Rows are points. Each copy is the shape, with its points in the same order, stretched, turned, moved and blurred by noise. Say if it was mirrored as well.

Shape, 9 rows:
[[  2.9  -1.7  -1.3]
 [  0.9 -10.9  -0.3]
 [  4.4   3.1   0.3]
 [  2.3   1.9  -3.8]
 [ -1.0  -0.6   1.0]
 [ -1.2   3.3   1.2]
 [  2.3   2.6  -6.4]
 [ -1.5   2.8  -2.3]
 [  4.3  -0.8  -1.3]]
Copy 1, 9 rows:
[[ -2.5  -1.8   1.7]
 [ -2.5 -10.9  -0.3]
 [ -1.3   1.9   4.5]
 [ -2.4   1.4  -0.8]
 [  1.9  -1.3   0.2]
 [  2.6   1.3   0.1]
 [ -4.2   3.2  -2.9]
 [  0.8   2.8  -2.0]
 [ -4.1  -0.4   1.8]]
Copy 1 is: mirrored
Copy 2:
[[ 4.1 -1.0 -1.4]
 [ 1.5 -9.5  2.6]
 [ 6.1  4.1 -1.5]
 [ 4.2  1.8 -5.3]
 [ 0.3  0.8  0.1]
 [ 0.4  4.6 -1.1]
 [ 4.2  1.7 -8.1]
 [ 0.1  3.1 -4.4]
 [ 5.7 -0.1 -1.7]]
Copy 2 is: only turned
Copy 3 (9 x 3):
[[-2.9  0.0  2.5]
 [-1.2 -9.1 -0.1]
 [-1.6  4.6  4.4]
 [-5.1  3.7  1.2]
 [ 0.8  1.2 -0.4]
 [ 1.2  5.1 -0.5]
 [-7.3  4.6  0.1]
 [-1.8  5.2 -2.0]
 [-3.4  0.9  3.6]]
Copy 3 is: mirrored
Copy 4:
[[  0.8  -3.5   3.1]
 [ -0.4 -12.9   1.7]
 [  3.2   1.3   4.5]
 [  0.1   0.8   4.9]
 [ -0.2  -2.7  -2.1]
 [  0.8   0.5  -1.4]
 [ -3.9   1.6   5.7]
 [ -2.4   0.5   0.5]
 [  0.5  -3.1   5.3]]
Copy 4 is: mirrored

Shape, 8 rows:
[[-1.2 -1.4 -0.6 -2.9]
 [ 3.8 -0.9 -6.5  6.3]
 [-1.8  4.4  2.2  0.1]
 [ 3.3 -1.3 -1.5  5.6]
 [-0.7 -1.0 -4.3  6.1]
 [-4.0  3.8 -0.9  0.0]
 [ 5.5  3.8  0.7 -0.1]
 [-3.4  5.7  0.3 -1.3]]
Copy 1, 8 rows:
[[-0.6 -3.3 -0.8  0.8]
 [ 3.1  6.3 -2.4 -6.8]
 [-2.2  2.3  1.9  4.6]
 [ 2.7  4.2  1.5 -4.8]
 [-1.5  4.7 -0.9 -6.5]
 [-4.4  1.8 -0.7  3.1]
 [ 5.0  3.4  0.3  3.5]
 [-4.4  2.0 -0.3  5.4]]
Copy 1 is: mirrored
Copy 2:
[[-0.6 -3.7 -2.1 -0.5]
 [ 2.8  3.2 -6.1  8.8]
 [-3.0  1.6  2.6 -0.3]
 [ 3.4  1.8 -1.4  6.8]
 [-0.2  0.3 -2.4  8.8]
 [-5.2  0.1  0.1  1.2]
 [ 3.0  4.1 -0.8 -0.5]
 [-5.8  0.7  0.6 -0.9]]
Copy 2 is: only turned

Shape:
[[-5.5 -1.8 -1.9  3.6  2.7 -4.0]
 [ 5.0 -1.0  4.7  0.2 -0.4 -1.2]
 [-2.6 -4.4 -5.9  4.4  2.2  4.6]
 [-1.5  1.8  0.4  6.1  1.1 -4.3]
 [ 0.7  0.0  4.2  0.2 -0.4  3.1]
 [-0.2  7.3 -1.8  0.4  0.7 -3.8]
 [-0.2  1.6  0.1 -5.8  3.4 -3.2]
 [ 1.2 -3.8  4.1  4.4 -7.1  1.1]
 [ 4.0  0.1 -1.3 -1.6  1.1  5.5]]
Copy 1 (9 x 6):
[[-1.9 -5.9 -1.0  4.8  2.2 -1.0]
 [ 3.4 -0.1  4.1 -3.2 -3.3 -2.2]
 [-2.5 -0.8 -7.1 -1.2  3.1 -1.6]
 [ 1.3 -2.0  0.9  6.5  0.4 -4.6]
 [-1.8  1.3  2.0 -3.6 -3.6 -1.5]
 [ 0.7  3.0  2.8  7.3  0.9  1.9]
 [ 0.4 -1.9  3.7 -0.3  1.3  5.9]
 [ 2.4 -2.0 -1.5 -0.7 -9.1 -5.8]
 [-0.2  4.8 -0.5 -5.5 -0.3  1.5]]
Copy 1 is: mirrored
Copy 2 (9 x 6):
[[-5.7  1.2 -1.8 -5.2  3.0 -2.9]
 [ 1.9  0.9  6.2 -1.2 -2.3 -1.1]
 [-1.4 -1.3 -5.2  0.2  3.6  5.7]
 [-4.9  3.0  1.4  0.7  3.0 -2.8]
 [ 0.4  1.0  4.8 -1.5 -0.6  3.3]
 [-1.5  9.6  0.6 -0.4  0.4 -1.4]
 [ 1.9  6.5  2.8 -7.6 -0.6 -0.3]
 [-3.4 -3.6  4.0  2.3 -4.2  1.3]
 [ 5.1  1.9  0.6 -0.9 -0.5  6.5]]
Copy 2 is: only turned
Copy 3 (9 x 6):
[[-4.7 -2.1 -3.4  1.8  4.7 -4.4]
 [ 5.4  1.4  5.2  2.2  2.8  0.7]
 [-2.0 -3.7 -5.9  0.9 -5.5 -4.4]
 [-3.2  1.4  0.8  5.3  3.5 -4.0]
 [-0.2  2.6  3.5 -1.9 -1.1  0.9]
 [-1.6  6.9 -1.1  2.8  5.8  1.0]
 [ 1.3  2.8 -1.2 -2.2  7.1  1.2]
 [-0.3 -2.8  6.0  5.2 -2.7  3.8]
 [ 4.6  3.1 -1.1 -1.3 -3.7  0.6]]
Copy 3 is: mirrored
Copy 4:
[[-3.2  1.8  0.2  2.4  4.9 -7.5]
 [ 4.4 -2.8  0.9  1.8  1.0  2.5]
 [-7.6  0.9 -7.1  0.4  6.7 -1.8]
 [ 2.8  3.8  0.8  5.3  4.4 -4.3]
 [-0.7 -0.4  1.6  1.3  0.7  4.6]
 [ 4.9  7.7  1.0 -2.0  2.4 -3.2]
 [ 2.6 -0.6  3.3 -6.8  3.2 -3.3]
 [-1.2 -1.4 -3.0  7.6 -5.1  2.5]
 [-0.3  0.4 -4.2 -4.0  3.1  5.5]]
Copy 4 is: only turned

Shape:
[[ 7.3  2.5 -1.5  1.1  4.4  1.5  2.1 -1.2 -1.9]
 [ 4.1 -7.0  4.2 -7.8  1.8  0.4 -0.8  0.3  4.1]
 [-2.7 -1.4  6.6 -2.4 -7.7  3.2 -0.9 -1.5  0.2]
 [ 1.7  0.2  0.5 -1.2 -1.8  6.7 -3.6  2.3 -3.4]
 [-1.1  2.0 -3.5 -2.1  0.8  2.2  1.9  6.0 -1.3]
 [-2.6  0.9  2.2 -2.9  3.0 -2.3 -3.5  5.4 -1.5]
 [ 2.5  3.8  1.5  1.0  3.0 -3.2  5.4  2.9  7.9]
 [-1.8  0.3 -2.9 -1.1  2.4 -0.9 -2.8  0.0  0.9]
 [-0.2 -6.2 -4.5  5.0  2.5 -4.0 -1.0  4.2  2.4]
 [ 0.2  1.7  1.2  2.5 -1.0 -6.9  2.8 -5.3 -5.2]
 [ 0.7 -4.4  2.5  3.4  4.4 -2.7 -0.2  3.1  4.7]
 [-7.5 -4.6 -1.6  0.3  4.6 -6.9 -1.5  0.8 -3.7]
 [ 2.6  2.5 -3.8 -2.2 -1.1  3.2 -4.8 -0.6 -2.1]
 [-0.8 -0.1  0.4 -2.0  3.9  4.6  7.2 -0.4 -1.0]]
Copy 1, 14 rows:
[[ 6.7  2.1 -1.0 -0.6  1.0  3.3  2.4 -1.2  1.3]
 [ 9.9 -5.7  2.7  0.1 -3.9 -2.3 -4.2  1.9 -3.4]
 [-2.4 -0.5  4.2 -0.6 -8.5 -4.8 -2.6  0.4  0.4]
 [ 0.8 -0.4 -0.1 -4.6 -4.9  3.0 -4.1  0.0  1.4]
 [ 0.9  2.0 -4.9  0.9 -0.8  2.6 -3.0  6.2 -1.9]
 [-0.2 -1.1 -0.6  0.7  2.8 -0.6 -6.7  3.2 -3.0]
 [ 4.1  0.0 -1.9 10.1  2.0 -1.1  1.2  4.9  1.2]
 [ 1.8 -0.4 -4.2  2.2  0.0  0.1 -3.9 -0.7 -3.4]
 [ 1.8 -7.0 -8.1  0.2  2.2 -2.5  0.4  1.3 -1.6]
 [-0.6  4.8  0.2 -0.8  2.4 -6.4  4.0 -3.3 -1.5]
 [ 2.4 -7.5 -1.4  3.5  2.1 -2.0  0.2  1.4 -0.7]
 [-2.3 -2.5 -4.3 -0.1  4.3 -4.2 -1.7  0.4 -8.9]
 [ 3.3  2.4 -3.8 -2.4 -3.0  2.2 -5.2 -2.2  0.4]
 [ 2.8  1.9  0.7  2.3 -3.0  3.4  3.3  3.8 -4.7]]
Copy 1 is: mirrored
Copy 2 (14 x 9):
[[ 7.6  3.0 -3.5  2.2  1.6 -5.2  4.3  1.5 -3.1]
 [ 5.5 -5.6 -1.9 -9.6  0.4 -1.9  2.4 -0.3  5.5]
 [ 1.5 -3.5  5.3 -1.8 -3.4  6.7 -2.9  2.9  0.2]
 [ 2.2  0.3 -2.4 -2.7  3.3  2.7 -4.2  2.0 -5.6]
 [-3.4  2.4 -3.0 -2.1  2.2 -0.3  1.6  2.6 -4.9]
 [-3.2 -2.2  2.5 -3.4  4.8 -2.1  0.1 -1.8 -0.6]
 [ 0.0  0.9  1.7  2.6  1.0 -3.0  9.6  4.9  4.6]
 [-1.8  1.2 -2.8  0.8  2.1 -1.1  0.0 -3.2  1.7]
 [-4.2 -6.4 -7.0  2.5  1.9 -2.9  2.1  0.0  0.5]
 [ 3.3 -0.5  4.0  7.6 -5.5 -5.3  2.0 -1.6 -1.5]
 [ 0.1 -7.4 -1.9  0.4  3.3 -1.5  5.7  0.2  3.4]
 [-6.3 -5.4 -1.2  0.8 -0.3 -3.1  2.1 -8.9 -0.9]
 [ 2.4  5.0 -3.9 -0.6  2.6 -1.3 -5.6  0.6 -1.8]
 [ 3.5  2.0 -2.7 -1.7 -2.0  2.0  9.5 -0.6 -4.4]]
Copy 2 is: only turned
